Each row of a before or after table is a point. One or more steps were done to the points. Then noise was added and the rows were shuffled. The steps act on how far a point lies along the listed directions, d1 being the first. Write out the steps. A step turns or swaps two directions, mirrors them in a line or flattens them onto one, adds a multiple of one to another, or multiplies one. Angles are multiples of 10 degrees, from the lower direction toward the higher: turns from -170 to 170, lines from 10 to 170 but not 90. Use the fewest steps. Two steps may share a direction if one is a turn and the other turns, adds or multiplies; they go together, in the order done. Otherwise the lowest direction goes first.
(in the rows, 128 means zero)

Directions:
(1): [ 71 120 177]
(2): [ 81 161  79]
(3): [111  60  98]
Before (13 x 3):
[[ 90 126  94]
 [107 200 139]
 [156 159 175]
 [144 146 150]
 [ 82  79 130]
 [187  76  67]
 [162 164  53]
 [166 178  52]
 [143 162 134]
 [ 65 115  23]
 [121 104  85]
 [ 94 168  85]
 [ 61 139  96]]
After, 13 rows:
[[186  64 180]
 [187  83 188]
 [ 91  93 111]
 [174 149 122]
 [189 105 115]
 [142 194 116]
 [246 165 150]
 [144  68  75]
 [102 104 123]
 [156 151 161]
 [127  94 124]
 [134 151 221]
 [188 144  94]]
Steps: turn d1 and d2 by 120 degrees; multiply d3 by -1

Directions:
(1): [ 96  60 105 132 110 133  73 204]
(2): [119  79 104 173 110 148  91  38]
(3): [115 153 117 130  47  41 118 121]
Before (14 x 8):
[[160 192 176 122 163 133 182  62]
 [132 170 121 131 113  81 128 157]
 [148 179 157 113 197 140 207 108]
 [ 88 133 108 151  59  65 105 163]
 [137 183 133 126  81  63 136 128]
 [145 185 128  89  67  44 124 156]
 [141  93  97 165  36  80 110  26]
 [142 180 121  98  67  15 167 153]
 [137 123 114 139  63  91 115  66]
 [129 163 148 101 205 166 152  81]
 [120  79 118 105  66  63  94 120]
 [121 114  76 146  63 106  71  96]
 [120 130 128 129  95  67 112 123]
 [135 149 136 121 244 237 163 119]]
After:
[[173 236 154  71 115  69 174 141]
 [173 230 151  79 128  52 221 133]
 [116 213 139 122  78  47 165 159]
 [129  96 132 142 212 193 155 103]
 [141 168  97 126  77  95 114  92]
 [ 91  41  92 161 198 244  75 132]
 [164 134 121 150  84 108 153  11]
 [144 150 144  80  82  45 147 115]
 [106  83 121 130 204 202  98  80]
 [157 150 131 128 100 112 146  54]
 [148 112 158 149 201 208 141  49]
 [145 193 134 121 135  91 153 151]
 [158 209 152 116 131  97 171 113]
 [137 169 146 115 121  72 148 117]]
Steps: turn d1 and d3 by 50 degrees; add -0.7 times d3 to d2

Directions:
(1): [177 134 152  80 192 129  66 197 117 180 102 168]
(2): [ 81 133 193 151  81 188 150 182  93 107 118 199]
(3): [165 170 111 170 205 173 159 104  67  78  81 121]
(4): [111 136 176  74 118  58 139  54  72 134  78 162]
(5): [ 89  80  87  69 144  99 159 195 125  56  85 109]
(6): [ 68 157 119  66 151 194  58  79 152  88 144 134]
Before:
[[104 116 142 214 102 171 174 180 144  64 132 131]
 [154 144 147 166  63  88 182 123 112 153 154 143]
 [178 109 101 202 145  86 215 206 109 170 103 138]
 [107 168 103 215 151 201 139  66 116  42 132  70]
 [ 85 143 117  86 128 128 131 122  81  80  83 109]
 [158 157 181  33 164 119  17  90 112 179 175 177]
 [137 105  71 113 149 146 141 120 150  82 119  81]
 [237 160 186 173 168 109 102 125 109 235 114 162]
 [167 103 115 138 138  88  75 127 126 166 114 122]
 [105 119  28  79 162 114 175 159 148  36 119  78]
 [134 108 105  38 157 115  62 130 145 159 121  95]]
After (11 x 12):
[[185 190 166 219 101 158 168 120  95 181 157 172]
 [ 93 157 111  62 124 147  98 119 145  93 148 142]
 [164 143 103 196 190 133 161 122  83  69  81  74]
 [184 136 142 177 121 152 145 105 119 158 131 131]
 [170 109 141 144  93  97 123 115 133 214 147 102]
 [168  80 106  77 124  23 132 138 132 142 168  89]
 [132 111 111 133 123 119  64  90 139 145 134 118]
 [ 56 180 127 121 153 230  88  85 140 111 147 179]
 [142 150 151 168 103 129 155 144  65 137  97 126]
 [ 99 133  86  56 182 137  77  72 171  84 118  92]
 [ 92 129 156 154 139 175 134 176 128  57 107 154]]
Steps: flatten d1 and d3 onto the line at 100 degrees; turn d5 and d6 by -160 degrees; turn d2 and d5 by 50 degrees; multiply d4 by 0.4
